Rows are points. The ring and each string are closed loops that go straight from each point to the next, and from the last back to the first. Before rounding, they use only three directions, however many columns there are. How many times does the string pass through the ring? Passing back the other way cancels.

Ring, 10 rows:
[[ 12 -11  30]
 [ 33  -2  36]
 [ 44   3  29]
 [ 43  -2   7]
 [ 31 -12 -17]
 [ 19 -15 -29]
 [ -5 -11 -31]
 [-15  -6 -19]
 [-16  -7  -5]
 [ -5 -12  16]]
String:
[[ 21 -10   7]
 [ 29   9  24]
 [ 43  11  48]
 [ 41  -6  56]
 [ 23 -19  34]
 [ 13 -29  35]
 [  2 -18  36]
 [  3   2  24]
 [  7   1  12]
 [ -1 -21   1]
 [-14 -23   0]
 [-30 -14   3]
 [-19   6  11]
 [  0   7  11]
 [  9  -6   5]
 [ -6 -25   4]
 [-15 -34  16]
 [ -3 -10  35]
 [ 12   2  30]
 [ 18   1  25]
 [ 31  11  49]
 [ 43  -5  50]
 [ 40 -17  29]
 [ 31 -13  15]
 [ 22  -2  10]
 [ 47  21  34]
 [ 60  12  37]
 [ 58   3  32]
 [ 32 -16  10]]
Times through: 0

Ring, 6 rows:
[[-11 -10  25 -13  -9 -14  -8  35]
 [-14 -16  24   8   0 -19  10  21]
 [  1 -18   4  30   6  -3  25 -18]
 [ 21 -14 -17  26   2  22  16 -42]
 [ 22 -11 -15  -8 -11  28  -9 -33]
 [  4  -9   8 -29 -17   7 -22  10]]
String:
[[-14 -12  28  12   1 -23  11  38]
 [ -2 -13  12  14   0  -7  11   9]
 [ -7 -18  14   8  -1  -9  10  -2]
 [-10 -22  13  26   6 -13  25 -12]
 [ -1 -18   5   8  -2   0   9 -17]
 [  3 -15   4  15   0   1  13 -12]
 [  4 -14   4  38   9  -3  28  -7]
 [ -3 -18   8  42  11 -10  33 -10]
 [  2 -13   7  20   2  -3  15   1]
 [ -5 -16  12   2  -4  -5   4  -1]
 [-18 -17  28  -2  -4 -22   4  24]
 [-25 -11  41  -4  -3 -34   2  60]
 [ -4  -9  19   3  -3 -10   2  29]
 [  2 -11   9   0  -6   0   0   7]
 [  2 -12   8  -6  -8   2  -5   4]
 [  1 -13   9 -21 -13   4 -14   1]
 [ -2 -10  15 -49 -24   4 -35  18]
 [ -4  -6  21 -44 -21  -2 -33  39]
 [ -2  -6  18 -11  -9  -6  -9  34]
 [  0 -12  10  -4  -7   0  -2   4]
 [ -3 -10  15   8  -2  -8   6  21]]
Times through: 2

Ring:
[[ 18  -3 -12  11  -1  29  13 -28  -2  -6  16 -17   3 -20]
 [  6   1 -11  10  -8  30  10 -37   2  -6  18 -15   3 -22]
 [-12   9  -5   7 -14  22   5 -45   4  -4  20 -11   3 -15]
 [-36  18   8   5 -17   4   4 -45  -1   2  21  -4   8   3]
 [-40  20  13   5 -15  -5   5 -39  -6   4  20  -2  10  13]
 [-35  20  17   3  -4 -15   7 -31  -9   6  17   0   8  24]
 [-18  17  13  -1   8 -16   7 -24  -8   5  14  -2   3  26]
 [  3   9   3   1  13  -3  10 -21  -7   1  13  -8   0  13]
 [ 16   1  -5   6  10  13  13 -21  -6  -2  14 -13   1  -3]]
String:
[[-45  33  21 -12   6 -31  -4 -40   1   9  15   6  -3  40]
 [-33  31  15 -15  12 -24  -6 -42   6   6  14   3  -8  34]
 [-17  13   8   5  -1  -3   9 -28  -8   3  16  -5   6  12]
 [-12   6   9  14  -5   1  17 -18 -17   3  17  -8  14   8]
 [-11  11  13   6   8 -13  14 -15 -16   6  14  -4   8  23]
 [ -3   3   5  14  -2   5  18 -17 -16   2  16 -10  12   4]
 [ -6   6   3  10  -3   8  13 -25  -9   0  17  -9   8   1]
 [ 11   0   1  11   8   6  18 -12 -15   0  14 -12   8   4]
 [ 27  -1  -3   5  21   6  17  -9 -11  -1  11 -13   0   6]
 [ 12  11  -3  -7  21   1   4 -28   3  -1  11  -9  -9  10]
 [ 35  -3 -12   4  19  19  14 -17  -3  -5  11 -17  -4  -8]
 [ 28 -12 -12  21  -2  33  23 -14 -14  -6  16 -20  11 -24]
 [  8  -3  -5  17  -7  23  18 -22 -11  -3  17 -15  11 -15]
 [ -6  14  -1  -3   4   5   3 -37   4  -1  15  -8  -4   4]
 [  6  10  -9  -4   7  16   2 -40   9  -5  15 -11  -8  -7]
 [ -3  12  -4  -1   2  12   3 -40   6  -3  16  -9  -4  -3]
 [  0   1  -5  15 -11  23  15 -29  -7  -3  19 -14  10 -15]
 [  6  -5 -13  19 -19  40  15 -36  -3  -8  21 -18  10 -34]
 [ -8  11 -11   1 -12  28  -1 -55  14  -7  20 -12  -4 -22]
 [-22  22  -4  -9  -6  12  -8 -60  19  -4  18  -6  -9  -5]
 [-17  17   3  -3   0   2   1 -41   4   0  17  -5  -2   6]
 [-13   3   0  17 -18  19  15 -31 -10  -1  20 -12  14 -12]
 [-15  12   3   5  -5   6   7 -35  -3   0  18  -8   5   2]
 [-17   8   3  12 -13  12  12 -32  -8   0  19  -9  11  -4]
 [-38  10  10  19 -29  10  13 -36 -13   2  23  -7  20  -4]
 [-50  21  16   9 -23  -5   6 -42  -8   5  22  -1  14  11]
 [-42  10  15  22 -28   2  17 -28 -20   5  23  -5  25   4]
 [-17   5   6  17 -14   9  16 -26 -14   1  20  -9  16  -2]
 [-26  22   9  -6   3 -10   0 -40   2   3  16  -2  -2  18]]
Times through: 1
